Each point is reached from the start by the listed moves, each made once or not at all, plus a little noise. Is the number of moves made odd or even? Then give how often each move was made.

Moves:
(1): [71  1 11  9 -2]
(2): [  1  73   9 -14   7]
Start: [-39  -5  -1  24 -17]
Points:
[ 34  -2  11  33 -17] -> odd (1, 0)
[-39  -3  -1  25 -16] -> even (0, 0)
[ 33  67  20  19 -10] -> even (1, 1)

Moves:
(1): [57  0 -5 -3 -2 -1 -8 -1]
(2): [-3 45 -8 -4  6  7 -1  9]
(3): [ 7  8 71 -7 -1 -9 -1 10]
(4): [  1   4   8  69  15  -9 -13   0]
(5): [  4  -3  -4 -10  61 -11  -4  11]
(6): [ 3  0  5  3  6 37 -5 -4]
Start: [ -2  -8 -12  -6   8  13  13 -21]
Points:
[ 64  51  57  49  25   5 -10  -5] -> even (1, 1, 1, 1, 0, 0)
[ 64   4  62  57  30  32 -17 -15] -> even (1, 0, 1, 1, 0, 1)
[ 62  -3  -1  63  31  41 -14 -22] -> odd (1, 0, 0, 1, 0, 1)
[ 64   2  63 -11   9  42  -1 -17] -> odd (1, 0, 1, 0, 0, 1)
[  7  -1  64  55  20  -6  -2 -11] -> even (0, 0, 1, 1, 0, 0)

Moves:
(1): [ 36   1   2   1   1  -2  -7  14  -3  -2 -10  -9]
(2): [ -4  62  -4  21   7  -6  -9 -10 -19   6  11  -7]
(3): [ -1  -2  53  -7  20   4   7   2 -10   1  -3  15]
(4): [ -6 -11  12  39  -2  -8  -5  -4  12  -6  -7   7]
(5): [ 10  -7 -19   2  50   8   1  -3   4   1  -2   9]
(6): [  4  10   3   1 -16  59   0 -15   9 -15  -2  11]
(7): [ 4  0 -9 12  3  2 41 -9 -8  2 -5  4]
(8): [-12  17   2  14   8  17  10  56  10  12   0   6]
(9): [ 9  7  6 -3 -1 -7  4 -2 38 10  0  5]
Start: [  1   7 -11  24 -17  13 -12   1 -21 -18   7  10]
Points:
[ 43  21  51  72  43  87  -2  52  37 -13 -13  55] -> odd (1, 0, 1, 1, 1, 1, 0, 1, 1)
[ 44  95 -21  59  29  84 -16  40  20  -8   2  23] -> even (1, 1, 0, 0, 1, 1, 0, 1, 1)
[ -2  48 -21  84  35   8 -24 -15 -24 -16  11  21] -> odd (0, 1, 0, 1, 1, 0, 0, 0, 0)
[39 82 27 51 67 32 -8 60 -1 10  3 25] -> even (1, 1, 1, 0, 1, 0, 0, 1, 1)
[ 32   5  61  57 -13  67 -17   5  -6 -37 -12  32] -> even (1, 0, 1, 1, 0, 1, 0, 0, 0)

Moves:
(1): [  1  20  -1 -14   0   1   6  -2  -2  23   2  25]
(2): [ 1 25 -9 -6 -7  7 -7 13  3  5  6 -7]
(3): [ 12  -1  26 -23  20   5  -8  26   2  -2  13   0]
(4): [  7 -12  -7   6  -3   5  -3  12  -1  -1  13   7]
(5): [-15   0  -6  -5   0 -11   3  15  15  -7  -7  11]
(6): [ -2  -5  -1 -12  -4  -4 -20  20 -10   4 -16   6]
(7): [  6  -8 -20 -50  21   6  -4  -4  10 -11  -9   0]
(8): [-12  -7  -8   1  -5   9  19  -9 -21  -3   0  20]
(9): [ 17  22  -1  -8   1   2 -16 -14  -5  -6   7  16]
(10): [  3 -13   6  29 -34  12  32  -1  12 -13   2  20]
(11): [-1 -3 -7  7  3 15  1 -5  9 -7 -5  6]
(12): [ 13   3  13   6   8 -10  28  18 -13   9  -4   9]
Start: [ -4   2  13  -1  -7   3  -3  -9   9 -22  10  -6]
Points:
[  4  -9 -13 -34 -19  16  40  13   7 -55 -23  82] -> even (0, 0, 0, 0, 1, 1, 1, 1, 1, 1, 1, 1)
[ 37  10  21 -80  44  17 -18  32   2 -38  -5  32] -> even (0, 0, 1, 0, 0, 1, 1, 0, 1, 0, 1, 1)
[ -5 -13 -32 -33 -35  33  -5  43  46 -49  -7  39] -> odd (0, 1, 0, 1, 1, 1, 1, 0, 0, 1, 1, 0)
[ 27  18  17  -6   0   6  -7   7 -10 -23  -5  31] -> even (0, 0, 0, 0, 0, 1, 0, 0, 1, 0, 1, 1)
[ 18   3   7 -95  22  20 -34   7 -15 -38   1  39] -> odd (0, 0, 1, 0, 0, 1, 1, 1, 1, 0, 0, 0)
[ 28  36  36 -34  10  13  13  56  -3  11  40  26] -> odd (1, 1, 1, 1, 0, 0, 0, 0, 0, 0, 0, 1)
